Rows are points. Any point is a mix of the corners, with weights that add up to 1. It lies inside the corners' shape when no weight is negative. Is each point inside? If not, which corners have a negative weight?

Corners:
(1): [ 40 -14 -84]
(2): [  5 -33  68]
(3): [-13  50  20]
(4): [ 43  62 -24]
Points:
[ 36 -10 -73] -> inside
[ 38  36 -61] -> outside (2)
[-1 45 10] -> inside
[ 21  46 -46] -> outside (2)

Corners:
(1): [-121   79  -35    8  -14   50   -6   -1  -44]
(2): [ -8  21 -33 -15 -68  32 -50  25  -2]
(3): [ 44 -93 -51  42   6  73  43  23  68]
(4): [ 14 -63  27 -74   2  28  56 -67  45]
(5): [   5 -107   14  -52   59    6    9   43   73]
(6): [-16  30  25  47  19 -41 -51   1 -63]
(7): [  22   84   91    1   35   24  -21   46 -107]
(8): [  3  81 -30  20   9  31 -16   6  49]
(9): [ -6  54  64  23 -10 -67  29  71 -66]
(10): [ 56 -59 -87 -45  32  17  33  12  32]
Points:
[10  3  7 11  2  0 21 32 -3] -> inside
[ -1   6 -21 -14 -14  26  -9  11  13] -> inside
[ -1  23  -7  14  13   0 -15  10  -7] -> inside
[-29  29 -55  15 -22  30  11 -21   1] -> outside (5, 7)
[ 31 -25   1 -10   5  14  12  16  16] -> outside (1)
[-19  88 -13  13  -6  -7 -56  54 -54] -> outside (3, 4)
[ 20 -39 -30  -5   8  35  21  10  27] -> inside

Corners:
(1): [ -2 -19  29 -49   3  -9  15  63  30  10 -55 -44 -46  21  -1  82 -22 -58]
(2): [ 20  16 -21  52 -34  24 -54  44 -31  25  -4  46 -47   7  52 -20  39  -3]
(3): [ 23 -18  42 -35 -74 -85   3  22  26 -27  71   1 -54  45  31 -46  26  41]
(4): [ 48 -33 -17  11 -10  12  11   9  17  21 -46   0  51 -29 -67 -27  -1 -12]
(5): [ 65  24  26  -7  37 -19 -20  25  56  50  38 -45   7  42 -30   3 -16   0]
(6): [ 33 -29 -33 -31 -58  12 -45  38  44 -16  11  42   7  40   4  -5  54 -36]
(7): [ 26  53  11  -9 -16  23  22  13 -19 -52 -23 -28 -16 -28  27  -1 -22  45]
(8): [121  66  59 -33  91  12 -44  21  18  -9  49  54 -31 -92 -33 -13 -20  31]
(9): [ 46 -10 -22 -23   5 -11  38 -39  22  44  35  48  -5  24  52  -1  40  56]
(10): [ 16  11  42  17 -64  -7  18 -40  42 -47  37  41  -3 -26 -11 -64 -19 -15]
(11): [-28  19 -54 -10  20  -5   7 -59 -31  11  16  -5 -14 -32   0 -40 -33  10]
(12): [-15  52 -36  18  34 -33  22  34  43 -71  -6  17 -27  22 -30 -44 -12 -30]
(13): [-39  10  -4 -44   0   4   3   3  -3  18 -87 -11   5  27 -23  12 -14  -8]
(14): [  11  -77  -35  -51   21  -19   15  -38   31  -61  -12    2   17   19
   35 -109  -18   82]
(15): [  6  -8  32 -14 -46 -15 -52  47  63 -72 -24  68 -11 -55   3  18  -3  22]
(16): [-29   8 -46  13  11 -48  -8  27 -85 -15 -48   8  -3  54  48  20 -37 -38]
(17): [-32   0   9 -18  -6 -16  15  31 -17 -31  46  51  11   0  33 -44   1  15]
(18): [ -1 -53  25  27 -16  26 -45 -29 -12 -25 -13  16 -21 -26 -81  13 -22  29]
(19): [-11   6   6  13  53   4  20 -71 -52 -10 -59 -61  -2 -40  34 -14  19  26]
Points:
[  3 -16 -50 -11 -17  -1 -20  18 -12 -34   1  60  -8   4  26 -54  15  42] -> outside (1, 5, 10, 19)
[ 25  18   6  -9  -3  -8  -6  18  10 -12   9  24 -16  -5   0  -3  -4   4] -> outside (14, 19)
[ -8  33   8  37 -17 -17  -1 -16 -25   8   3  -4  -9   3  -3  -8  -3   3] -> outside (1, 6, 8, 14)
[ -8 -21 -13 -12 -12 -13  -6   2  13  -4 -14  13   1  21  -3 -15   5  -2] -> outside (7, 8)
